Rows are points. The points of each table are mixes of a few directions, plus a little noise. Count the directions of each table, and those that both share. Where both have some left over, give the other angles between the two spaces (their principal angles), to ten degrees, smallest first.

First (6 x 2):
[[-0.07  0.26]
 [-0.15  0.49]
 [ 0.13 -0.38]
 [ 0.08 -0.26]
 [ 0.11 -0.40]
 [-0.09  0.26]]
Second, 6 rows:
[[-0.02  0.10]
 [-0.06  0.20]
 [ 0.01 -0.06]
 [-0.10  0.31]
 [-0.07  0.24]
 [ 0.22 -0.74]]
Directions: first 1, second 1, shared 1

First, 7 rows:
[[ 0.12  0.05  0.00 -0.01]
 [-0.37 -0.15 -0.04  0.03]
 [ 0.61  0.24  0.06 -0.05]
 [ 0.33  0.12  0.03 -0.02]
 [-0.85 -0.34 -0.08  0.08]
 [-0.28 -0.12 -0.03  0.03]
 [ 0.46  0.19  0.04 -0.03]]
Second:
[[ 0.28  0.07  0.25 -0.04]
 [-0.39  0.01  0.58  0.11]
 [ 0.33 -0.05 -0.81 -0.11]
 [-0.13  0.17  0.11  0.11]
 [-0.21 -0.02 -0.17  0.04]
 [ 0.10 -0.20  0.03 -0.12]]
Directions: first 1, second 3, shared 1

First (9 x 8):
[[ 0.03  0.06  0.05 -0.02  0.01 -0.01  0.01 -0.02]
 [ 0.28  0.52  0.43 -0.15  0.09 -0.08  0.07 -0.18]
 [ 0.02  0.04  0.03  0.00  0.00  0.00  0.00 -0.01]
 [-0.11 -0.22 -0.19  0.07 -0.04  0.04 -0.03  0.07]
 [ 0.33  0.63  0.52 -0.18  0.11 -0.11  0.09 -0.20]
 [ 0.16  0.31  0.26 -0.10  0.06 -0.06  0.05 -0.10]
 [-0.63 -1.16 -0.96  0.35 -0.21  0.21 -0.16  0.37]
 [ 0.02  0.04  0.03 -0.01  0.00 -0.01  0.00  0.00]
 [-0.11 -0.20 -0.16  0.06 -0.04  0.03 -0.03  0.06]]
Second, 7 rows:
[[ 0.21  0.22  0.12  0.16  0.30 -0.09  0.19  0.15]
 [-0.31 -0.54 -0.30  0.11 -0.49  0.23 -0.34  0.18]
 [-0.14  0.06  0.14 -0.26 -0.11 -0.23 -0.01 -0.35]
 [-0.32 -0.28 -0.22 -0.38 -0.43  0.17 -0.28 -0.36]
 [ 0.17  0.27  0.21  0.07  0.29 -0.21  0.22  0.00]
 [ 0.07 -0.02 -0.27 -0.11  0.05  0.43 -0.08  0.00]
 [ 0.30  0.27  0.32  0.40  0.42 -0.31  0.30  0.34]]
Directions: first 1, second 3, shared 0; angles 30

First (11 x 11):
[[-0.01 -0.31 -0.41 -0.04  0.00  0.11 -0.75 -0.28  0.47  0.39  0.00]
 [ 0.14  0.09  0.12 -0.18  0.12  0.16  0.48  0.32 -0.39  0.38 -0.16]
 [-0.01  0.09  0.13  0.03 -0.01 -0.05  0.20  0.06 -0.12 -0.16  0.02]
 [-0.11  0.01  0.01  0.16 -0.10 -0.15 -0.20 -0.19  0.20 -0.41  0.13]
 [-0.03 -0.27 -0.36  0.01 -0.02  0.05 -0.71 -0.29  0.46  0.23  0.04]
 [ 0.12  0.08  0.11 -0.16  0.11  0.15  0.44  0.29 -0.36  0.34 -0.15]
 [ 0.01 -0.12 -0.16 -0.03  0.01  0.06 -0.27 -0.09  0.16  0.20 -0.01]
 [ 0.05  0.15  0.21 -0.05  0.04  0.01  0.47  0.23 -0.33 -0.01 -0.06]
 [ 0.02 -0.23 -0.31 -0.05  0.02  0.11 -0.52 -0.17  0.31  0.36 -0.02]
 [-0.20  0.34  0.45  0.33 -0.19 -0.40  0.40 -0.06 -0.12 -1.17  0.24]
 [ 0.02  0.17  0.23 -0.01  0.01 -0.03  0.45  0.19 -0.30 -0.14 -0.03]]
Second:
[[-0.14 -0.34 -0.09 -0.10 -0.09 -0.18 -0.06 -0.12 -0.04 -0.41 -0.01]
 [-0.41 -0.11  0.03  0.01 -0.02 -0.17 -0.04  0.36 -0.06  0.01  0.08]
 [ 0.06  0.18  0.14  0.15 -0.10 -0.05  0.20 -0.04 -0.16 -0.35  0.09]
 [ 0.18 -0.24 -0.17 -0.25  0.09  0.20  0.16 -0.05  0.21  0.23 -0.32]
 [ 0.04  0.68  0.54 -0.28  0.65 -0.37 -0.22  0.18 -0.05  0.71  0.26]
 [-0.08 -0.31 -0.15 -0.06 -0.14 -0.12 -0.21 -0.02 -0.57 -0.06  0.17]
 [ 0.11 -0.50 -0.48  0.02 -0.20  0.14 -0.51 -0.54  0.52 -0.24 -0.09]
 [-0.13  0.31  0.06  0.35 -0.14  0.36  0.37  0.44  0.19  0.29 -0.11]
 [ 0.36  0.29  0.12  0.13 -0.05  0.19  0.26 -0.23 -0.01 -0.16 -0.04]]
Directions: first 2, second 6, shared 2

First (10 x 12):
[[ 0.08 -0.07 -0.17 -0.27  0.11 -0.11 -0.03 -0.02  0.24  0.11  0.07  0.10]
 [-0.02 -0.07  0.22  0.31 -0.16  0.12  0.07  0.02 -0.34 -0.14 -0.12 -0.08]
 [-0.58  0.59  0.54  1.02 -0.36  0.42  0.02  0.09 -0.63 -0.43 -0.10 -0.48]
 [-0.23  0.19  0.29  0.49 -0.20  0.20  0.02  0.04 -0.36 -0.22 -0.08 -0.21]
 [ 0.43 -0.45 -0.34 -0.68  0.22 -0.27  0.00 -0.06  0.37  0.27  0.05  0.35]
 [-0.16  0.23 -0.02  0.04  0.03  0.01 -0.05  0.01  0.10 -0.01  0.07 -0.08]
 [ 0.03 -0.11  0.16  0.19 -0.12  0.07  0.07  0.01 -0.26 -0.08 -0.10 -0.03]
 [-0.17  0.39 -0.27 -0.28  0.24 -0.10 -0.15 -0.02  0.52  0.14  0.23 -0.03]
 [ 0.19 -0.21 -0.16 -0.29  0.11 -0.13  0.00 -0.02  0.16  0.12  0.03  0.15]
 [ 0.42 -0.49 -0.24 -0.53  0.15 -0.21  0.04 -0.06  0.19  0.21 -0.01  0.32]]
Second (11 x 12):
[[ 0.28 -0.39  0.43  0.15 -0.01 -0.21  0.44  0.01 -0.10  0.61 -0.07 -0.23]
 [ 0.14 -0.59  0.19  0.23 -0.16 -0.16  0.65 -0.06 -0.12  0.48  0.05 -0.12]
 [-0.39  0.13 -0.57 -0.45 -0.10  0.18  0.06 -0.02  0.00 -0.47  0.07  0.69]
 [-0.14  0.44 -0.10 -0.35  0.07  0.04 -0.44  0.01  0.01 -0.25 -0.05  0.23]
 [-0.09  0.40 -0.05 -0.15  0.09  0.06 -0.47  0.04  0.06 -0.25 -0.05  0.04]
 [ 0.34  0.11 -0.01  0.22  0.50  0.49  0.20  0.32  0.43 -0.13 -0.08 -0.07]
 [-0.42 -0.24 -0.39 -0.09 -0.44 -0.18  0.08 -0.25 -0.25 -0.19  0.17  0.24]
 [ 0.12  0.09  0.19  0.20  0.05 -0.05 -0.20  0.01  0.04  0.07 -0.03 -0.30]
 [ 0.42 -0.04  0.46  0.52  0.21  0.00 -0.09  0.10  0.13  0.30 -0.07 -0.67]
 [-0.18  0.16  0.09 -0.30 -0.25 -0.32 -0.37 -0.17 -0.25  0.07 -0.01  0.06]
 [-0.09 -0.07 -0.23  0.05  0.00  0.15  0.12  0.01  0.08 -0.19  0.06  0.12]]
Directions: first 2, second 4, shared 0; angles 50, 60

First:
[[-0.09 -0.28 -0.12  0.00 -0.01  0.10  0.05 -0.36  0.12  0.05 -0.04 -0.05
   0.12 -0.09 -0.12  0.47 -0.27  0.12]
 [-0.29  0.27  0.19  0.02 -0.04  0.00 -0.40 -0.17  0.65 -0.12 -0.21  0.11
   0.61 -0.09 -0.01 -0.43  0.26  0.19]
 [ 0.10  0.17 -0.13  0.14  0.28  0.04 -0.27 -0.01  0.27  0.43  0.17  0.20
   0.15 -0.39  0.07 -0.32 -0.05 -0.27]
 [-0.21 -0.13 -0.62  0.23 -0.24 -0.25  0.48 -0.40  0.16  0.20 -0.17 -0.08
   0.06 -0.51 -0.31  0.63 -0.40  0.06]
 [ 0.28  0.25  0.04  0.04  0.24 -0.01 -0.13  0.41 -0.18  0.24  0.26  0.15
  -0.23 -0.06  0.18 -0.53  0.15 -0.37]
 [-0.28  0.01  0.36 -0.19 -0.39 -0.06  0.06  0.01  0.01 -0.69 -0.35 -0.19
   0.15  0.51 -0.07  0.02  0.30  0.48]
 [ 0.12  0.24 -0.03  0.04 -0.04 -0.20  0.18  0.41 -0.28 -0.01  0.08  0.01
  -0.32  0.03  0.08 -0.32  0.17 -0.19]
 [ 0.16 -0.25  0.33 -0.20  0.14  0.27 -0.16  0.07 -0.27 -0.14  0.13 -0.04
  -0.17  0.39  0.13  0.10  0.01  0.05]
 [ 0.40 -0.39  0.46 -0.26  0.45  0.53 -0.38  0.08 -0.41  0.06  0.36  0.04
  -0.29  0.46  0.27  0.09 -0.07 -0.12]
 [-0.19  0.07 -0.47  0.16 -0.37 -0.40  0.57 -0.05 -0.06 -0.04 -0.21 -0.13
  -0.12 -0.26 -0.23  0.32 -0.13  0.06]]
Second (9 x 18):
[[-0.09  0.27  0.06  0.20  0.67  0.07 -0.95  0.25 -0.13  0.26  0.52 -0.06
   0.23 -0.18 -0.19 -0.84  0.14 -0.76]
 [-0.08 -0.43  0.18 -0.22 -0.23  0.27  0.21 -0.19 -0.30 -0.13 -0.36 -0.09
   0.05  0.55  0.00 -0.14  0.15 -0.13]
 [ 0.06 -0.19  0.03 -0.01  0.12  0.12 -0.15 -0.24  0.29  0.19 -0.35  0.21
  -0.11  0.13 -0.09  0.15 -0.18 -0.04]
 [ 0.00  0.42  0.01 -0.05 -0.33 -0.37  0.23  0.38 -0.05 -0.26  0.21 -0.20
   0.18 -0.32  0.18 -0.09  0.17  0.28]
 [ 0.22  0.33 -0.14  0.12 -0.01 -0.24  0.18  0.19  0.23  0.10  0.21  0.16
  -0.22 -0.42  0.18  0.28 -0.10  0.30]
 [-0.01  0.16 -0.16  0.15  0.14 -0.02  0.06  0.09 -0.32 -0.13  1.02 -0.25
  -0.01 -0.46  0.11  0.51 -0.01  0.35]
 [-0.08 -0.09  0.13 -0.16 -0.27 -0.08  0.05 -0.16  0.29 -0.16 -0.56 -0.02
   0.18  0.13 -0.05  0.12 -0.12  0.22]
 [-0.29 -0.24 -0.23  0.12 -0.12 -0.01  0.25 -0.20 -0.29 -0.05 -0.26 -0.12
  -0.15  0.27 -0.33 -0.03  0.05 -0.27]
 [ 0.23 -0.24  0.14 -0.15 -0.01  0.21  0.08 -0.13  0.24  0.19 -0.43  0.30
  -0.18  0.26  0.17  0.03 -0.09  0.04]]
Directions: first 4, second 6, shared 2; angles 30, 40

First (9 x 24):
[[-0.12 -0.32  0.09  0.15  0.27 -0.35  0.12  0.24  0.12  0.55 -0.48  0.25
  -0.16 -0.04  0.13 -0.10 -0.31  0.43  0.45 -0.07  0.19  0.14  0.33  0.35]
 [ 0.13 -0.14  0.07 -0.04 -0.01 -0.09  0.19  0.09 -0.28 -0.19 -0.17  0.27
  -0.03  0.27  0.21  0.12 -0.05 -0.19  0.26  0.03  0.01 -0.22  0.04  0.25]
 [-0.29  0.03 -0.24  0.28  0.01  0.10 -0.13 -0.18  0.33  0.24 -0.01 -0.16
   0.01 -0.35 -0.28 -0.28 -0.07  0.42 -0.23  0.04 -0.03  0.39  0.13 -0.04]
 [ 0.10 -0.21 -0.27  0.15 -0.28  0.14  0.36 -0.25 -0.64 -0.90 -0.20  0.59
   0.00  0.46  0.27  0.02  0.01 -0.39  0.13  0.22 -0.13 -0.23  0.00  0.57]
 [-0.15  0.08 -0.14 -0.09 -0.03  0.10 -0.26 -0.28  0.25 -0.05  0.24 -0.12
  -0.08 -0.33 -0.03 -0.24  0.16  0.15 -0.45 -0.09  0.09  0.32 -0.26 -0.15]
 [-0.07 -0.13 -0.07 -0.19  0.01 -0.08 -0.15 -0.23  0.06 -0.14  0.03  0.23
  -0.23 -0.14  0.29 -0.24  0.10  0.10 -0.24 -0.15  0.24  0.26 -0.27  0.14]
 [ 0.49  0.09  0.48 -0.50  0.02 -0.15  0.13  0.39 -0.41 -0.17  0.14  0.03
   0.06  0.50  0.31  0.53  0.14 -0.66  0.34 -0.10  0.01 -0.68 -0.18 -0.18]
 [ 0.07  0.40  0.29 -0.15  0.12  0.07 -0.27  0.29  0.40  0.57  0.39 -0.73
   0.20 -0.23 -0.40  0.24  0.08  0.01 -0.13 -0.09 -0.10 -0.09 -0.02 -0.74]
 [-0.16  0.19 -0.23  0.40 -0.10  0.28  0.00 -0.07  0.14  0.07  0.08 -0.34
   0.24 -0.15 -0.50 -0.04 -0.07  0.14 -0.15  0.20 -0.29  0.10  0.24 -0.18]]
Second, 8 rows:
[[ 0.27  0.18 -0.19 -0.50  0.07 -0.15  0.01  0.20  0.46  0.32 -0.16  0.24
  -0.22  0.02  0.03 -0.18 -0.17  0.24 -0.15  0.11 -0.03  0.01  0.09  0.09]
 [-0.08  0.12  0.28 -0.39  0.05  0.02 -0.09  0.07  0.00  0.07 -0.17 -0.14
   0.19  0.08 -0.32  0.46 -0.18 -0.31 -0.06  0.09 -0.13 -0.23 -0.06 -0.08]
 [ 0.26 -0.41  0.24  0.29  0.09  0.15  0.09  0.30 -0.71  0.24  0.86 -0.63
  -0.01  0.00  0.13  0.06  0.45  0.23  0.31 -0.47 -0.03 -0.08 -0.15 -0.12]
 [ 0.54  0.10 -0.06 -0.22  0.00  0.21 -0.16  0.00 -0.05 -0.13  0.12  0.02
  -0.18 -0.44  0.07 -0.21  0.11  0.22 -0.04  0.08 -0.08 -0.23 -0.15  0.09]
 [-0.39 -0.16 -0.33  0.30  0.05 -0.15  0.35  0.11  0.20  0.31 -0.79  0.39
   0.08  0.29 -0.35  0.00 -0.61  0.28  0.25  0.36 -0.20  0.17  0.68  0.54]
 [-0.29 -0.04  0.01  0.34 -0.11  0.08 -0.22 -0.53 -0.06 -0.58  0.01  0.14
  -0.03 -0.32  0.27 -0.22  0.23 -0.17 -0.16 -0.08  0.31  0.24 -0.30 -0.06]
 [-0.09 -0.13 -0.09 -0.21  0.10 -0.27 -0.01  0.09  0.26  0.36  0.13  0.09
  -0.23  0.11  0.24 -0.22  0.06  0.25 -0.14 -0.23  0.22  0.35 -0.07  0.00]
 [-0.21  0.33  0.13  0.35 -0.25  0.13  0.02 -0.22 -0.10 -0.60  0.02 -0.10
   0.38  0.26 -0.07  0.30  0.13 -0.76  0.02  0.14 -0.02 -0.19 -0.03 -0.46]]
Directions: first 4, second 6, shared 2; angles 40, 90

First (8 x 32):
[[ 0.42 -0.03  0.28 -0.25 -0.15  0.20 -0.26  0.33 -0.09 -0.04  0.03 -0.04
  -0.29 -0.54 -0.12 -0.05  0.62  0.02 -0.24  0.18 -0.71 -0.30  0.13  0.39
  -0.03 -0.15 -0.15  0.19  0.30 -0.04 -0.50 -0.26]
 [-0.33 -0.03 -0.22  0.12  0.08 -0.14  0.11 -0.33  0.11  0.05 -0.09  0.10
   0.21  0.51  0.07 -0.03 -0.34 -0.14  0.21 -0.08  0.47  0.11  0.00 -0.31
   0.01  0.03  0.17 -0.15 -0.21 -0.08  0.24  0.21]
 [ 0.18  0.12  0.18  0.07  0.07  0.01  0.20  0.34 -0.17 -0.10  0.14 -0.21
  -0.07 -0.49  0.03  0.18 -0.13  0.35 -0.14 -0.12 -0.14  0.16 -0.25  0.22
  -0.02  0.19 -0.14  0.13  0.06  0.28  0.16 -0.16]
 [-0.38 -0.08 -0.40 -0.12 -0.07 -0.11 -0.29 -0.71  0.17  0.05 -0.26  0.32
   0.08  0.73 -0.20 -0.16  0.15 -0.57  0.18  0.16  0.35 -0.09  0.46 -0.40
  -0.05 -0.25  0.21 -0.17 -0.09 -0.58 -0.22  0.37]
 [-0.07 -0.03  0.49 -0.14  0.21 -0.34  0.51  0.25 -0.16 -0.27 -0.23 -0.14
  -0.04 -0.33 -0.03  0.23 -0.30  0.34  0.08 -0.46 -0.33  0.00 -0.38  0.31
  -0.28  0.32  0.32  0.26 -0.03  0.28 -0.01 -0.25]
 [ 0.15  0.27 -0.28  0.16 -0.03  0.18 -0.17  0.03 -0.18 -0.04  0.31 -0.13
  -0.09 -0.37 -0.12  0.17  0.07  0.12 -0.27  0.17  0.21  0.36  0.08  0.00
   0.11  0.00 -0.42 -0.03  0.10 -0.02  0.15  0.10]
 [-0.25  0.04 -0.40 -0.11 -0.07 -0.05 -0.33 -0.60  0.04 -0.02 -0.14  0.23
  -0.01  0.40 -0.28 -0.05  0.23 -0.45  0.03  0.19  0.27  0.04  0.46 -0.28
  -0.06 -0.22  0.05 -0.11  0.00 -0.55 -0.22  0.33]
 [ 0.29 -0.24  0.33  0.28 -0.02  0.26  0.23  0.69  0.26  0.36  0.26 -0.14
   0.23  0.07  0.66 -0.29 -0.30  0.33  0.15 -0.02 -0.13 -0.28 -0.50  0.06
   0.32  0.09 -0.04 -0.11 -0.14  0.70  0.41 -0.33]]
Second, 10 rows:
[[-0.10 -0.33  0.17 -0.32 -0.11  0.03 -0.07 -0.51 -0.03 -0.06 -0.33  0.29
   0.01  0.52  0.01  0.21 -0.14 -0.20  0.08  0.14  0.03  0.07  0.03 -0.05
  -0.09 -0.46  0.19  0.24  0.25 -0.25 -0.24 -0.22]
 [ 0.09  0.07 -0.30  0.04 -0.18  0.26 -0.31 -0.02  0.08  0.19  0.18  0.10
   0.06  0.11  0.17 -0.11  0.08 -0.15 -0.01  0.16  0.26  0.03  0.06 -0.09
   0.25 -0.26 -0.20 -0.09 -0.07  0.04  0.23  0.13]
 [-0.18 -0.42  0.56  0.14  0.35 -0.41  0.58  0.22  0.22  0.00 -0.22 -0.15
   0.06  0.24 -0.04 -0.25 -0.08  0.15  0.25 -0.18 -0.50 -0.45 -0.14 -0.05
  -0.30  0.45  0.43 -0.05 -0.03  0.01 -0.44 -0.27]
 [ 0.05  0.36 -0.47  0.26 -0.08  0.25 -0.20 -0.25 -0.08  0.04  0.20 -0.04
   0.15  0.08  0.05  0.16 -0.20  0.04 -0.23  0.23  0.53  0.38  0.21 -0.24
   0.22  0.10 -0.31 -0.33  0.01 -0.05  0.43  0.33]
 [ 0.07  0.41 -0.08 -0.07 -0.01 -0.11  0.02  0.46 -0.10 -0.11  0.08 -0.14
  -0.07 -0.67  0.01 -0.04  0.10  0.14 -0.01 -0.42 -0.11 -0.07 -0.16  0.32
   0.01  0.26  0.03  0.04 -0.31  0.33  0.31  0.19]
 [-0.28 -0.03  0.10 -0.01  0.25 -0.52  0.28  0.49  0.15 -0.02  0.01 -0.13
  -0.14 -0.37 -0.19 -0.42  0.31 -0.08  0.33 -0.52 -0.29 -0.41 -0.18  0.15
  -0.23  0.29  0.30  0.12 -0.47  0.11 -0.19  0.10]
 [-0.20  0.23  0.11 -0.59 -0.05 -0.34  0.07 -0.17 -0.31 -0.42 -0.43  0.16
  -0.16 -0.39 -0.22  0.38 -0.08 -0.06  0.09 -0.57 -0.10  0.13 -0.17  0.42
  -0.29 -0.12  0.39  0.47 -0.12  0.01  0.04  0.05]
 [ 0.29  0.48 -0.17 -0.28 -0.31  0.28 -0.30  0.25 -0.19 -0.08  0.04  0.05
  -0.02 -0.55  0.23  0.19  0.00  0.09 -0.15 -0.22  0.05  0.10 -0.14  0.39
   0.22 -0.14 -0.11  0.10 -0.13  0.39  0.53  0.14]
 [ 0.02 -0.58  0.14  0.61  0.31  0.05  0.17 -0.11  0.18  0.24  0.35 -0.22
  -0.06  0.44 -0.27 -0.22  0.20  0.06 -0.14  0.74 -0.12  0.03  0.29 -0.51
  -0.07  0.12 -0.40 -0.24  0.47 -0.47 -0.71 -0.32]
 [ 0.24 -0.19 -0.08  0.22 -0.17  0.51 -0.23 -0.35  0.07  0.22  0.12  0.09
   0.18  0.59  0.25  0.11 -0.19  0.01 -0.21  0.64  0.25  0.19  0.20 -0.32
   0.28 -0.25 -0.32 -0.25  0.40 -0.13  0.05 -0.14]]
Directions: first 4, second 6, shared 3; angles 40

First:
[[ 0.09 -0.09 -0.02  0.50  0.99  0.15  0.26 -0.21  0.31 -0.26  0.35  0.52
  -0.11 -0.57  0.42  0.13  0.29  0.46  0.34 -0.17  0.23 -0.16 -0.09  0.36
  -0.60  0.39 -0.38 -0.18  0.21  0.29  0.17  0.04]
 [ 0.14  0.24  0.12 -0.27 -0.64 -0.23 -0.22  0.21 -0.14  0.09 -0.15 -0.24
   0.33  0.29  0.03 -0.38 -0.03  0.11 -0.04 -0.10 -0.06  0.00  0.22 -0.08
   0.22 -0.15 -0.44 -0.18 -0.25 -0.42 -0.12  0.22]
 [-0.19 -0.04 -0.04 -0.40 -0.73 -0.04 -0.15  0.10 -0.27  0.24 -0.33 -0.43
  -0.08  0.45 -0.48  0.07 -0.30 -0.58 -0.34  0.25 -0.22  0.17 -0.03 -0.36
   0.54 -0.35  0.68  0.31 -0.09 -0.10 -0.11 -0.17]
 [ 0.20  0.14  0.09  0.16  0.23 -0.08 -0.01  0.03  0.13 -0.13  0.17  0.20
   0.23 -0.20  0.37 -0.23  0.20  0.47  0.24 -0.23  0.14 -0.15  0.13  0.23
  -0.29  0.18 -0.72 -0.31 -0.04 -0.14  0.02  0.22]
 [-0.27 -0.35 -0.19  0.27  0.68  0.33  0.29 -0.27  0.13 -0.06  0.10  0.21
  -0.52 -0.27 -0.21  0.57 -0.05 -0.36 -0.05  0.24  0.01  0.07 -0.33 -0.02
  -0.14  0.10  0.86  0.34  0.33  0.58  0.13 -0.39]
 [-0.17 -0.09 -0.07 -0.21 -0.35  0.03 -0.05  0.01 -0.16  0.14 -0.19 -0.24
  -0.14  0.25 -0.35  0.15 -0.21 -0.44 -0.23  0.19 -0.14  0.12 -0.08 -0.23
   0.33 -0.20  0.60  0.27  0.01  0.04 -0.06 -0.21]
 [ 0.19  0.18  0.13  0.03 -0.04 -0.13 -0.07  0.09  0.05 -0.06  0.08  0.06
   0.29 -0.05  0.28 -0.31  0.15  0.39  0.17 -0.21  0.10 -0.11  0.17  0.15
  -0.14  0.09 -0.69 -0.29 -0.12 -0.24  0.00  0.26]
 [-0.02 -0.07 -0.04  0.21  0.46  0.10  0.14 -0.12  0.13 -0.10  0.14  0.22
  -0.11 -0.25  0.11  0.13  0.11  0.11  0.11 -0.03  0.08 -0.04 -0.08  0.12
  -0.24  0.15  0.00 -0.01  0.13  0.19  0.09 -0.05]
 [ 0.00  0.09  0.05 -0.28 -0.59 -0.13 -0.16  0.13 -0.17  0.14 -0.19 -0.29
   0.11  0.32 -0.19 -0.14 -0.15 -0.19 -0.17  0.06 -0.11  0.09  0.09 -0.19
   0.32 -0.20  0.08  0.05 -0.15 -0.22 -0.10  0.03]]
Second, 9 rows:
[[ 0.11  0.04 -0.12  0.11 -0.13 -0.11 -0.16 -0.22 -0.14  0.01 -0.18 -0.10
  -0.04  0.28 -0.07  0.09  0.00  0.07 -0.02  0.11  0.11 -0.10  0.06 -0.25
   0.07 -0.10 -0.28 -0.07 -0.20  0.02 -0.09 -0.06]
 [ 0.24  0.03 -0.01  0.11 -0.10  0.12  0.06 -0.07  0.06 -0.12 -0.12 -0.07
   0.09 -0.04 -0.18 -0.07  0.00 -0.07 -0.07  0.05 -0.08 -0.11  0.07 -0.28
   0.07 -0.14 -0.04 -0.38 -0.20  0.03 -0.13 -0.22]
 [-0.04 -0.13  0.28 -0.13  0.02 -0.01 -0.02  0.09  0.28  0.05  0.07  0.19
   0.29 -0.07 -0.05  0.03 -0.29  0.00 -0.05  0.31  0.17  0.43 -0.24 -0.14
  -0.27 -0.21  0.10 -0.24 -0.21  0.18 -0.12 -0.38]
 [ 0.10 -0.24  0.16  0.20  0.22  0.23  0.11  0.21  0.24 -0.22  0.35  0.11
   0.05  0.07  0.16  0.18  0.02  0.07  0.24  0.05 -0.32  0.10 -0.13  0.02
  -0.12  0.03  0.18 -0.23 -0.09  0.13 -0.05 -0.48]
 [-0.03  0.03 -0.05 -0.17 -0.18 -0.11 -0.10 -0.04 -0.17  0.10 -0.10 -0.07
  -0.04  0.15  0.02 -0.05 -0.05  0.05 -0.02 -0.01  0.05  0.00 -0.03  0.05
   0.10  0.04 -0.15  0.10  0.01 -0.10  0.05  0.18]
 [ 0.30 -0.14  0.00  0.33  0.02  0.21  0.06 -0.01  0.09 -0.27  0.08 -0.05
   0.00  0.20 -0.01  0.12  0.10  0.04  0.16  0.03 -0.31 -0.18  0.03 -0.26
   0.06 -0.05 -0.05 -0.41 -0.22  0.07 -0.12 -0.45]
 [-0.06 -0.08 -0.09  0.39  0.29 -0.14 -0.18 -0.18  0.03 -0.02  0.09  0.07
  -0.14  0.29  0.18  0.41  0.10  0.15  0.16  0.11  0.11  0.03  0.00 -0.10
  -0.11 -0.04 -0.14  0.25 -0.06  0.18 -0.03 -0.21]
 [ 0.01 -0.27  0.24 -0.41 -0.25  0.10  0.02  0.33 -0.04 -0.02  0.29  0.03
   0.12  0.29  0.17 -0.06 -0.21  0.15  0.25  0.07 -0.35  0.23 -0.32  0.26
   0.02  0.19  0.04 -0.18 -0.05 -0.11  0.07 -0.14]
 [-0.60  0.74 -0.40 -0.42  0.13 -0.27  0.17 -0.10 -0.34  0.49 -0.51 -0.09
  -0.34 -1.17 -0.22 -0.62  0.36 -0.47 -0.63 -0.74  0.60 -0.35  0.52  0.70
   0.18  0.23  0.31  1.18  1.02 -0.42  0.41  1.79]]
Directions: first 2, second 5, shared 0; angles 30, 80
